Every row gives one point. Any point is a mix of the corners, with weights that add up to 1. It lies inside the corners' shape when no weight is negative. Say inside or outside, and name the corners with a negative weight.

Corners:
(1): [-0.05 -0.49]
(2): [-0.34  0.32]
(3): [-0.03  0.18]
Points:
[-0.21  0.01] -> inside
[ 0.04 -0.12] -> outside (2)
[-0.22 -0.10] -> outside (3)
[ 0.01 -0.55] -> outside (2)
[-0.15  0.41] -> outside (1)

Corners:
(1): [-0.50  0.23 -0.13 -0.17  0.11 -0.25 -0.22 -0.12]
(2): [-0.23  0.29 -0.65 -0.43  0.35 -0.18  0.10  0.07]
(3): [ 0.53  0.02  0.44  0.14 -0.27 -0.31  0.47  0.32]
(4): [ 0.08 -0.26  0.12  0.41 -0.48  0.21  0.06 -0.32]
(5): [-0.51  0.09 -0.34  0.04  0.55  0.03 -0.54  0.01]
(6): [ 0.34 -0.12  0.87 -0.07 -0.33  0.11  0.43 -0.06]
(7): [-0.49 -0.06 -0.26 -0.15  0.51 -0.38  0.28  0.00]
(8): [ 0.40 -0.19 -0.01  0.09  0.15 -0.27 -0.43 -0.37]
(9): [ 0.39 -0.36  0.05 -0.04 -0.53 -0.08  0.18  0.31]
Points:
[ 0.17 -0.11  0.08  0.13 -0.11 -0.11 -0.04 -0.15] -> inside
[-0.08  0.00 -0.12 -0.11  0.14 -0.14 -0.06  0.06] -> outside (4)
[ 0.36 -0.11  0.52  0.17 -0.14 -0.23  0.16 -0.18] -> outside (2, 5, 9)
[ 0.10 -0.05 -0.01 -0.05 -0.07 -0.18  0.19  0.12] -> inside
[ 0.10 -0.08  0.32  0.03 -0.13  0.02  0.15 -0.06] -> inside
[-0.08 -0.01 -0.15 -0.06  0.08 -0.15  0.11 -0.02] -> inside
[-0.17  0.14 -0.39 -0.24  0.23 -0.14  0.01  0.05] -> inside

Corners:
(1): [ 0.25  0.24  0.27  0.03 -0.57 -0.22 -0.15 -0.25  0.17 -0.03 -0.03 -0.50
 -0.03 -0.33]
(2): [ 0.25 -0.13  0.14  0.02  0.33  0.18 -0.18  0.48  0.00 -0.45  0.18 -0.12
  0.25 -0.12]
(3): [ 0.09  0.07  0.26  0.07 -0.07 -0.22 -0.16 -0.09 -0.21 -0.03 -0.13 -0.21
 -0.20 -0.21]
(4): [ 0.12 -0.15 -0.36 -0.02  0.29  0.31  0.04  0.18  0.06  0.04 -0.21  0.29
  0.22  0.01]
(5): [-0.34  0.06 -0.01  0.05  0.19  0.24 -0.21  0.23 -0.14 -0.29  0.34  0.45
  0.15  0.19]
(6): [-0.36 -0.41 -0.15 -0.36 -0.33 -0.03  0.32 -0.82  0.00  0.60 -0.52 -0.87
  0.10  0.07]
(7): [-0.20 -0.02  0.20  0.56 -0.10  0.48 -0.01  0.36  0.08 -0.40 -0.02  0.01
  0.07  0.02]
(8): [ 0.15  0.24  0.44 -0.21 -0.48  0.11 -0.27 -0.13 -0.13 -0.05  0.00 -0.07
 -0.16 -0.60]
(9): [ 0.34  0.29 -0.10 -0.02 -0.41  0.25 -0.01 -0.10 -0.35  0.33 -0.06 -0.41
 -0.28 -0.16]
(10): [-0.07  0.02  0.40  0.59  0.24  0.18 -0.23  0.38 -0.14 -0.28  0.31  0.34
  0.43 -0.06]
(11): [-0.49 -0.11 -0.19 -0.05  0.52 -0.13  0.75 -0.24  0.39  0.15 -0.67 -0.42
  0.10  0.41]
(12): [-0.27 -0.01  0.23  0.33 -0.13  0.00  0.03  0.20 -0.41 -0.18  0.30  0.23
  0.33 -0.11]
(13): [ 0.34  0.05  0.24 -0.05 -0.21  0.13 -0.06 -0.18 -0.21 -0.43  0.34  0.06
 -0.02 -0.06]
(14): [-0.03 -0.13  0.05  0.46 -0.02  0.01 -0.06  0.21 -0.02 -0.22  0.63  0.15
  0.07 -0.19]
(15): [-0.44 -0.25  0.38  0.18 -0.18 -0.22  0.78 -0.39  0.46  0.71 -0.46 -0.41
  0.09  0.46]
Points:
[ 0.02  0.00  0.07  0.09  0.02  0.14 -0.03  0.08 -0.06 -0.18  0.03 -0.04
  0.09 -0.08] -> outside (15)
[-0.12 -0.10  0.22  0.12 -0.09  0.07  0.00  0.02  0.12  0.07 -0.05 -0.08
  0.12 -0.04] -> outside (9, 11, 12, 13)
[-0.05 -0.02 -0.06  0.12 -0.14  0.11  0.20 -0.17  0.11  0.11 -0.14 -0.24
 -0.10  0.09] -> outside (2, 8, 10, 12)
[ 0.03  0.04  0.12  0.06 -0.32  0.09 -0.17 -0.11 -0.17 -0.03  0.12 -0.11
  0.02 -0.25] -> outside (2, 11, 15)
